Every row gives one point. Any point is a mix of the corners, with weights that add up to 1. It lies inside the corners' shape when no weight is negative. Say inside or outside, and name the corners with a negative weight.
In the rows, 128 means zero.

Corners:
(1): [184 147]
(2): [ 68 171]
(3): [ 83 110]
Points:
[152 103] -> outside (2)
[152 170] -> outside (3)
[156 141] -> inside
[174 134] -> outside (2)

Corners:
(1): [ 80 212 130  77  70  97 240 118 103]
(2): [119 181 148 104  81 128  74 116 132]
(3): [187 115 156  95 238 145 103 146 198]
(4): [ 67  69 130 210 125 207 114 192 138]
(5): [ 65  65  49 150 145  95 148 152  97]
(6): [175 163  90 148 109 158 120 171  81]
(7): [133  81 198 131  81  95 157 131 180]
(8): [170 118  96 134 111 104 157  83 171]
(9): [ 91 142 151 180 210 130  75 163 147]
(10): [ 98 119  73 147 182 126 164 100  47]
Points:
[108 113  90 142 147 117 147 120 104] -> inside
[ 99 108  89 146 153 123 148 127  93] -> inside
[149 136 128 116 121 102 135 119 165] -> outside (4, 10)
[127 115 119 158 157 137 104 142 130] -> outside (1)
[119 115 140 139 152 148  88 151 137] -> outside (1, 8)
[130 131 115 130 145 130 142 137 116] -> inside
[ 85 116  94 139  78 124 183 130 100] -> outside (3, 9)
[155  72 120 120 198  72 116  80 182] -> outside (1, 4, 6)
[104 133 130 137 111 134 118 173 121] -> outside (8, 10)

Corners:
(1): [158 146 105 105 196 146 132 124 103 100 139 153  66 193 118 159 122 141
 100 199]
(2): [ 37 144 112 103  93 138 128 116 196  83  77 109  89  78 107  92  99 108
 118 157]
(3): [ 77 121 152 128 176 198 120  99 160  59 146  94 123 119 103  95  38 169
  78  86]
(4): [182 180 187 112 174  89 189 114  32 166 139 163 154 143 110 127 182 107
 137 190]
(5): [129 126 124  72 126  57 124  87  21 158 154 136 142 157 130 162 154 153
 130 152]
(6): [158 119 160 184  76  47  71 161 160 108 134  93 106 119 137 117 175 139
 169 154]
(7): [119 150 168 170 109 106  39 195  80 145 170 151 154 122 150 186 132  84
 185 172]
(8): [128 126 145  99 139 226 156  68 149 141 135 201  62 137 136 127  63 148
 108 116]
(9): [191 107 139  50 133 137 155 138  95 167 175 142 143 185 120 138 119  76
  94 169]
(10): [123  85 140 112 181 132 161 151 127 157 102 160  72 124 106 130  64 143
  92 131]
(11): [180 116 131  74 158 160 126  92 120 122 146 121  70  86  86 173  79 125
 150 139]
(12): [171 134 208 104 164  80 179 141  66 155 168  97 114 185 193 218 165 109
 142 183]
(13): [113 113  81  77 186 215 190 135 149  81 125 154  93  99 165  66  75 174
 131 112]
(14): [ 92 111 119 186  43 106 121 181 147  43 119 109 149  93  82 167 162 111
 144  99]
(15): [ 98 163  59 127 124 154 118 123 210  93  61 109 128 108 116 118  99 125
 101  52]
(16): [ 65 102 118  72 186 197 137 120 211 105 106 140 110 136  67 117 105 173
 165 103]
(17): [142 166 124 109 166 123 190 150  85 182 213 118  61 181 111 143 102 130
 135 148]
(18): [ 78 129 101 126 124 207  98 154 171 114 111  97  76  71 111 106 171 164
  78  83]
(19): [162 181 193  58 122  80 155 173 106 139 160 150 135 148 130 188 108 170
 111 178]
(20): [ 82 145 132 129  70 157  98 179 121  76  52  70  76 137 113  79 126 137
 160  88]
(21): [149 151 196  72 170  68 134 138  96 108 187 180  92 136 138 157 139  83
 119 115]
Points:
[114 123 133 101 138 151 150 117 141 112 125 128  95 121 119 116 112 128
 123 102] -> outside (1, 7, 19)
[115 132 133 120 134 121 124 135 135  99 130 130  96 125 123 147 105 135
 137 124] -> outside (4, 9, 18)
[116 124 142 116 133 151 135 142 151 116 125 127 106 117 117 120 112 118
 133 111] -> outside (1, 5, 19)
[165 128 134 124 134 127 148 138  93 133 144 123 114 149 130 152 111 131
 131 157] -> outside (2, 16, 18, 21)

Corners:
(1): [124  22 134 134 155 137 159 137 113 127 137 124 120 125 110 138 175 136
 136 143]
(2): [103 125 123 130 146 145 116 112 142 153 108 129 109 117 143 113 166 125
 127 102]
(3): [107 150 123 137 148 117 107 115 180 139 139 132 115 138 105 114 135 110
 134  39]
(4): [114 147 136 115 156 119 113 154 171 132 115 121 140 118 145 210 135 121
 128 146]
(5): [122 160 109 145 160 167 117 118 170 118 117 126 146 137 140 127 134 119
 129 163]
(6): [143   7  94 127 143 107 140 229 115 148 109 121 134 104 128 147 160  79
 148 141]
(7): [121 126  89 121  93 107 140 114 161 141 110 135 149 149 129 111 131 142
 126 152]
(8): [116 145 115  99 144 107 112 107 118 120 129 137 149 125 118 141 126 105
  92  75]
(9): [147 117 152 121 115 119 111 131 136 131 108 134  98  71 113 128 117 120
 133 126]
(10): [134 153 105 115 108 138 228 144 126 151 126 123 161 129 124 106 124 138
 141 136]
(11): [112 136 105 157 140 126 121 177 124 153 109 182 125 142 139 113 123 137
 131 146]
(12): [112 124  93 134 114 169 149 103 133 153 137 115  94 133 148 136 121 116
 118 145]
(13): [113 141 143 139 144 131 120 110 124 135 112 102 133 149 150 116  97 137
 139 140]
(14): [222 137 106 132 126 116 146 139 120 122 121 125 143 123 141 123 151 112
 131  38]
(15): [132 151 148  98 133 124 130 114 136 128 114 137  98 139 131 112 145 104
 139 145]
(16): [108 118 120 146 155 130 117 152 111 157 103 107 116 144  86 138 133 131
 124 148]
(17): [145 137 117 133 145  95 133 115 111 131 140 112 126  99 136 126 139 117
 138 143]
(18): [104 147 115 151  46 115 111 131 126 107 128 122 102 103 148 108 160 115
 103 143]
(19): [137 138 154 147  97 124 132 100 119 152 136 135 150 126 139 145 146 116
 134 153]
(20): [114 127 100 147 143 116 191 101 114 131 104 112 131 155 129 140 115 103
  62 140]
(21): [116 125 103 145 131 118 131 123 133 114  90 152 132 139 129 163 132 111
 143 115]
Points:
[126 112 111 132 137 128 141 137 125 133 118 126 134 135 133 134 145 116
 125 139] -> outside (3, 9)
[131 141 124 130 125 117 134 122 129 136 119 129 127 129 131 134 132 126
 123 113] -> outside (5, 6)
[127 157 127 132 120 125 139 145 135 141 139 150 120  91 111 163 152 128
 141  66] -> outside (5, 6, 7, 13, 15, 20)
[126 126 125 130 138 117 132 132 131 134 121 125 132 127 123 128 141 120
 119 123] -> outside (12, 21)
[135 116 112 139 149 120 134 151 124 127 108 122 125 120 121 136 138 115
 120 104] -> outside (7, 12, 15, 19)
[146  95 121 142 133 132 128 132 102 131 120 141 110 109 126 127 168  96
 119 136] -> outside (3, 4, 7, 10, 13)
[127  96  90 153 157 141 171 120 122 163 116 128 145 163 126 108 139 122
 132 116] -> outside (4, 8, 9, 15, 18)

Corners:
(1): [103 186 139  79 131  97 133  86 163 109 124 133 169 148 141  50 207 103
 180 127]
(2): [ 87 162  99  94 176  75  96 163 133  38 146 155 161  72 118 149  77 180
  55 237]
(3): [199  86  76 129 153 162 175 101  99  66 124 196 156  95  28  89 203  62
  72 116]
(4): [117 131 212 124 129 106 106  99 118 120 110 149 108  61 127 167  99 112
 119 155]
(5): [ 93 201 146 150 139  19  87 146 222 149 221 124 163 112 114 183 121 227
  85 110]
(6): [125 123 199 137  78  43 120 131 151  66 168  56 143  70  92 109  83  86
 165 188]
(7): [117  79 141 202 137  71 164 108 133 168 146 125 108  73 120  85  87 152
 110 123]
(8): [133 145  82 100 161  66 167 170  93  56  82 202 208  70 108 173 111 130
 103  49]
(9): [132 152  93 103  98 177  64 161 133  65 178 109  54  43 132 105 116 134
 173 188]
(10): [ 69 201 119 237 154 120 139 189 101 113 147 140 155  23 133 141 134 143
  85  71]
(11): [107 109 167 106 130 129 111 118  91  92 148 189 181 146 127 248 126 202
 159 150]
(12): [137 114 143  53 122 117  96 120  33  89 164  95 121  92  84 198  79  95
 112 147]
(13): [104 113 128 150  63  79 202  83  95 116 164 164  67  95 121 140  85  88
 181 194]
(14): [175 158 116 113 160 111  94 114 110 104  92 156 148 122  25  93  85  70
 137 137]
(15): [132 129 124 150  82  75 150  81 142  97 114  46  86 148 130 143 170 148
 149 160]
(16): [168 116 160 150 113 183 176 163  90 114 146 196 105 121  89 122 117 185
  38 120]
(17): [193 172 142 146 133  67 114 108  83 144 125 174 143 100 152  80 126 111
 143 164]
(18): [162 129  93 162  97 160  98  60  82  98  88 143 162  99 113  87 105  46
  79  67]
(19): [156 120 138 133 164  69 166  83 114  71 158 168 128 185 136 151 111  76
 146 124]
(20): [140 151  85 132 151 157 106 148 173 192 160 121 122 127 110 166 132  74
 121 134]
(21): [175 175 115 172 138 130 195  45 109 191 117  98 139  79 146 154  51 143
 131 130]
Points:
[141 152 126 120 127 119 136 119 117  98 132 138 147 104 104 147 113 116
 121 131] -> outside (7, 17)
[131 147 134 136 128  97 130 115 128 117 149 144 134 102 107 145 110 134
 122 138] -> inside
[121 152 141 126 128  86 136 134 117  99 134 137 141  68 106 141 107 166
 118 152] -> outside (18, 19, 20)
[133 142 102 115 115 124 130 121 105  70 130 135 155  94  84 136 124 130
 108 132] -> outside (4, 7, 17, 19, 20)
[138 142 160 143 121  73 167 115 135 148 144 125 142 101  96 140 132 130
 147 133] -> outside (2, 9, 18, 19)
[140 153 140 155 103  96 145  95 116 111 125 107 109  83 101  76 100  93
 140  98] -> outside (2, 3, 11, 17, 20)
[143 128 135 129 133 103 141 115 108  96 146 146 132 117 110 141 112 112
 119 133] -> inside
[140 144 123 134 122 108 129 116 127 102 140 125 124  95 106 109 123 108
 121 139] -> outside (11)
[142 111 124 145 110 150 155 113  87 116 126 141 121  75 111 127 136  90
 125 131] -> outside (2, 5, 14, 19)

Corners:
(1): [149 216  61 160  93 125 147 105 124 151  94 137 141 139 174  66 202  99
 110 176]
(2): [167 107 113 139 134 122 103  93 158 141  46 173 149 124 155 103 169 138
 104 111]
(3): [110 164 137 114 117 147 145  94 149 151 182  68 116 133 147 117 198  77
  97 220]
(4): [159  62  73 106 117 122 116 101 117 166  91 164 146 181 134  78 150 173
 112  50]
(5): [160  50 105 112 166 121  90 153 141 182 107 150 124 197 141 135 105 185
 180  35]
(6): [152  63  98 144 112 131  90  96 126 134  79 142 144 142 118 188 121 120
 136  45]
(7): [161  56 123 146 130 148  76 165 143 143 149 159 177 123 104 150 104 154
 196 118]
(8): [119 188 155 146 131 147 156 110 169 117 160 121 121 120  96  96 163  69
  71 160]
(9): [137 121  97 117 128 162 126 162 134 124 159 138 121 120 114 173 138 117
  73 141]
(10): [171 159  97 118  81 131 163 139 147  89 167 148  79 101 143 148 132 110
 119 204]
(11): [ 51 202 129 127 128 117 184 119 191 101 142  78 179  97  96 181 191 148
  69 220]
(12): [141  95 147  93 108 132 101  93  65 121 148 146  96 119 148 135  77 129
 135 123]
(13): [123 118 125  54 110 140  86 140 155 100 136 120 122 133  99 147 131 121
 101 150]
(14): [118  97 146  82 130  85 128 110  81 111 154 123 117 131 134 154 114  89
  96 194]
(15): [118 118 120  94 121  98 147 146 155 106 200 127 123  71 168 151 135 116
 126 177]
(16): [185  55 129 189 124 103  71 116 117 118 124 134 173 162 143 140 121 185
 147   7]
(17): [198 159 132  72 120 117 121 129 126 134 136 108 143  80 127 177 148 107
 150 178]
(18): [135 152 124 126  71 105 117 129 114 227 146 147 136 156 140  97 174 150
 119 130]
(19): [156 112 127 101 121 113  98 157 125 151 137 132  91  70  95 127 120 127
 157 168]
(20): [152  96  93 168 136 140  80 104 112 133 109 167 131 198 133 121 187 165
 186  24]
(21): [146  60  88 103 135 108  47  90 125 149 147 164 146 179 112 135  97 193
 145  76]
Points:
[146 102 115 118 125 127 112 124 134 138 132 137 132 139 127 139 137 140
 129 114] -> outside (1)
[141  71 116 111 128 124 101 127 128 116 143 140 118 133 125 155 113 145
 139 120] -> outside (1, 8, 17, 18)
[137 111 114 117 125 121 111 122 136 136 134 133 133 133 123 143 135 139
 127 129] -> inside
[146 126 125 121 119 127 117 133 133 138 137 131 135 121 128 141 142 125
 135 144] -> outside (4, 21)
[149 105 113 119 115 118 103 111 124 143 111 136 141 142 127 137 140 140
 134 114] -> outside (8, 9, 15)

Corners:
(1): [ 73 114 138  91  60  83  42 132 110 171 173 121 146 110 161 148 120 141
 132 163]
(2): [142 170  64 156 176 172 138  81 124 146  91 104 103  23 141  92 210 178
 174 150]
(3): [105 143 148  94 109 101 140 131 132 125 158 109 124 168 189 124 111 136
 104 146]
(4): [ 71  76 180 118  84 166  69  96 102 139 157 110  76 111 157  79 164 196
 139 136]
(5): [165 143  38 158 174 187 147 136  86 143  94 110  92  89 124 120 152 249
 142  97]
(6): [110  89 152 176 126 117 175 127 109 111 148 163 147 164 110 146 150 119
 136 159]
(7): [ 45  85 144  93 108 176  32  96 108 185 147  58 143 158 182  88 165 188
 151 134]
(8): [154 120 227 151 136 172 139 134 146 129 191 113 164 168  99 113 101 164
 137 142]
(9): [102  78 148  73 122 103  68  78 119 213 119 119 142  80 168 129  88 162
 116 182]
(10): [115 136 141 135 102 172 202 187 159 117 134 152 162 141 104 151  78 128
 176 123]
(11): [131  92 123  54  82 160  83 107 166 113 131 147 175 107 132 147 130 161
 121  88]
(12): [ 98  80 102  86  36 140  53 107 122 169 162  58 140  85 129  97 121 102
  80 142]
(13): [160 155 157 120 143 173 185 200 116 105 148 202 163 156 104 104 138 101
 161 130]
(14): [134 120 123  91 166 118 159 143 125 137 196 136  98 192  85 128 129 135
 155 144]
(15): [109 119 154  96 177 154 153 163 120 112 163 136 171 149  92 214 107  92
 134 109]
(16): [116 160 205 166 128 147 166 114 123 146 208 190 146 209 138 155  75  80
 156  85]
(17): [112 179  60 134 147 145 132  72 100 136  42 122  74  83 105  88 164 192
 116 143]
(18): [ 84 115  67 142 189 124 135 105 139 121 120 112 127  57 101  68 143 196
 126  98]
(19): [154 118 171 126 118 102 155 123 110  97 165 144 174 180 114 149  47  73
 199 117]
(20): [ 93 130 166 127 143 197 138 133 130  83 198 164 160 182 108 155  58  91
 148 171]
(21): [154 154  61 200 191 184 117 146 143 152  19 109  70  73 139  62 206 191
 153 144]
Points:
[111 111 137 113 118 138 115 122 125 134 141 121 137 123 129 120 125 139
 139 142] -> outside (5, 16)
[115 123 143 127 136 157 131 130 124 125 150 135 136 130 120 112 125 148
 141 134] -> inside
[117 110 135 105 124 148 103 115  96 143 156 107 139 119 113 133 134 139
 134 154] -> outside (3, 10, 11, 16, 18, 21)
[123 128 131 129 140 150 130 128 120 138 134 125 128 131 132 119 136 166
 146 127] -> outside (12, 20)
[123 132 130 144 148 141 148 125 112 131 131 140 116 124 123 124 128 159
 145 139] -> outside (7, 11, 12)

Corners:
(1): [140  52 140 161 122 149 107 115 135 135 116  92 161 122  75 152 102 175
  92  40]
(2): [ 77  97 141 148  77 107 163 156 106 194 107  85 137 105 121 134  77 155
  87 103]
(3): [ 60 166 127 162 144 181 104 143 136  75 164  86  93 143 102 154 157  92
 229 154]
(4): [131 110 178 164 106 130 220 147  98 148 101  80 171 156 115 126 125 144
 143   7]
(5): [121 102  42  48 176 122 129 148 135  56 127 212  95  93 180 111  69 129
  96  90]
(6): [ 53 115 213 118 153 125 156  90 140 201 108  62 107 154  94 121 149 161
  89  58]
(7): [122  50 196 115  89 152 138 178 108 137 106  88 136 193 124 161 124 160
  62 105]
(8): [120 159  98 129 177 155 122 176 115  48 117 153 137  88 189 200 160  98
 156 188]
(9): [107 158 170 172 140 162  96 127 134  67 136 157 165 122 167  97 149 131
 188 182]
(10): [ 79 197 143 175  93 204  65 149 146 159 178 132  97  79 178 128 205 144
 209 176]
(11): [161  56  41  97 133  58 141 162 155  32 135 138 164 113 160  35 102 105
  54 114]
(12): [ 63 162 139  92  84 125  82 124 160 108 147 142 136 108 160 223 162  80
 189 171]
(13): [121  30  45  74 200  40 177 165 153  56 121 115 153 161 163  67 112 186
 112  85]
(14): [132 115  91  78 183  83 112 181 147  72 124  86 146 133 164 116  25 148
  58 107]
(15): [116 111 167 240 143 146 123 116 115 200 159 138 139 169 110 138 128 100
 116  43]
(16): [ 81 209  65 119 123 144  75 146 105  75 120 143 125  91 154 143 184 144
 172 198]
(17): [163 122 100 122 126 117  98 146 123 105 146 137 124  94 119 160 152 119
 202 183]
(18): [ 83 186 168 175 114 147  94 150 134  89 158 146  71 111 137 183 219 145
 160 176]
(19): [108 183 132 148 140 170 139  62 137 134 136 110 116 140 177 180  92 110
 189 176]
(20): [ 97 154 102 119 149 192 121 186 193 100 125 178  88 158 113 144 115 135
 178 166]
(21): [ 58  99 164 112 134 135 176  79 140 164 182 102 152 167  62 137 129 155
  97  88]
Points:
[114 119 132 133 140 131 132 144 135 109 134 119 135 131 142 136 118 133
 132 118] -> outside (16)
[ 93 137 114 120 134 134 119 144 137 107 142 128 117 121 146 153 138 124
 144 149] -> outside (1, 4, 9)
[105 139 123 138 125 139 114 140 129 117 136 128 129 120 138 143 142 132
 152 139] -> inside
[ 94 141 153 147 122 153 123 127 127 135 133 119 123 125 125 150 150 129
 146 124] -> outside (13, 14)
[111 122 120 120 142 131 124 141 138  98 137 129 131 132 140 134 127 132
 131 123] -> outside (2)
[101 136 119 125 129 135 120 153 130 104 128 127 121 122 151 138 135 126
 144 140] -> outside (1, 21)
[111 109 114 133 133 133 125 159 133 107 123 130 134 126 138 124 134 137
 147 121] -> outside (14, 18, 19, 21)
[113 116 128 131 129 126 139 141 132 117 128 123 138 130 138 127 126 135
 122 107] -> outside (3)
[121 111 115 108 129 111 130 140 137  96 127 131 132 124 136 130 118 139
 125 129] -> outside (3, 8, 10, 15)

Corners:
(1): [154 200 118 122 179  57 105 147 134  86  68 183 127  95 162 151 174  95
 148 153]
(2): [ 98  88 192 125  97 225 152 181 207 125 123 139  74 196  94  87 109 105
 105 136]
(3): [147  81 153  90 108 180 111 149 202 119 137 140 106 176  85 115  78 142
  76 133]
(4): [ 78 120 170 166 190 179  30 121 112 107 186 170  80 119 118 111 113 105
 101 166]
(5): [139 107 107 155 133 200 131 162 119 147 152 130 141 175 106  86 125 145
 100 117]
(6): [141 147 137 172 185 111  83  68 141 129 207 175  91  93 127 176 191 112
 167 192]
(7): [153 189 144 110 213 111 118 108 126 160 107 115 114  63 156 137 145  84
 191 130]
(8): [ 96  60 131 165  48 182 107 173 166 171 101 157  83 201  75 109  84 144
 103 103]
(9): [162 148 148 154  98 143 103 197 156 121 164  95 106 173  76 114 105 153
 128 141]
(10): [122 120  95 171 177 100 116 184 109 107 115  88 182  78 128 124 159 120
 100 105]
(11): [123 186  66 128 166 125 125  80 143  89 135 141 139  93  96 165 116  50
 127 107]
(12): [115 192 138 145 144 142  90  39 169 104 117 147 120 116 125 142 182 140
 178 129]
(13): [ 98 122  53 140 153  88 180 104 103  75 153  54 168 153 144 133  97 130
  58 116]
(14): [132 107 159 110 120 157 105 212 110 102 183 134 123  81 141  91 141 109
  82  81]
(15): [126 198 117 127 151 112  90 105 155 156 102 154 161 144 159 136 185  64
 139 109]
(16): [ 84 133  69 108  79 177 143 191 249 127  72 139 134 184 132  72 123 144
 157 152]
(17): [154 125 170 111 154 177  52 145  96  89  99 110 132 112 151 198 145 101
 166 123]
(18): [ 39  89  66  71 126 103 158 130 128  86 153  75 112 132  74  59 165 138
  64  85]
(19): [166 187 110 137 155  80  65  73 191  68  80 138  67 161 168 138 181  98
 140 147]
(20): [139 176  97 185 156  98  55 105  96 110  93 137 136  60 140 133 157  95
 118 213]
(21): [100  62 110 120  95 125 138 117 123 104 118 103 150 188  85  59  92  99
 103  64]
Points:
[144 142 110 126 152 115 116 127 129 110 135 123 129 124 125 139 138 100
 118 105] -> outside (2, 4, 12, 16, 20)
[111 123 150 140 131 152  85 137 154 131 118 146 109 140 108 119 133 119
 133 144] -> outside (5, 11, 13, 14, 19)
[123 141 124 136 147 141 111 136 150 124 137 135 113 127 121 119 137 119
 121 136] -> outside (17, 21)
[122 149 122 130 147 124 107 119 161 118 113 135 116 142 126 131 142 108
 138 131] -> outside (5, 14, 20)
[128 135 127 141 124 155 106 154 158 122 113 130 127 154 128 110 127 126
 126 131] -> outside (6, 11, 18)
[100 109 121 119 120 158 116 161 162 119 125 116 115 153 108 103 104 111
 109 104] -> outside (1, 5, 6, 12, 20)
[123 133 134 134 140 133  99 133 148 115 124 131 112 133 126 119 139 117
 126 136] -> outside (5, 11)
[114 131 111 128 150 124 112 129 136 108 129 133 122 120 125 120 145 104
 112 129] -> outside (9, 12)
[120  98 124 134 125 143 117 147 150 118 153 114 108 151 114  92 122 148
 100 114] -> outside (1, 2, 11, 15, 17, 20)
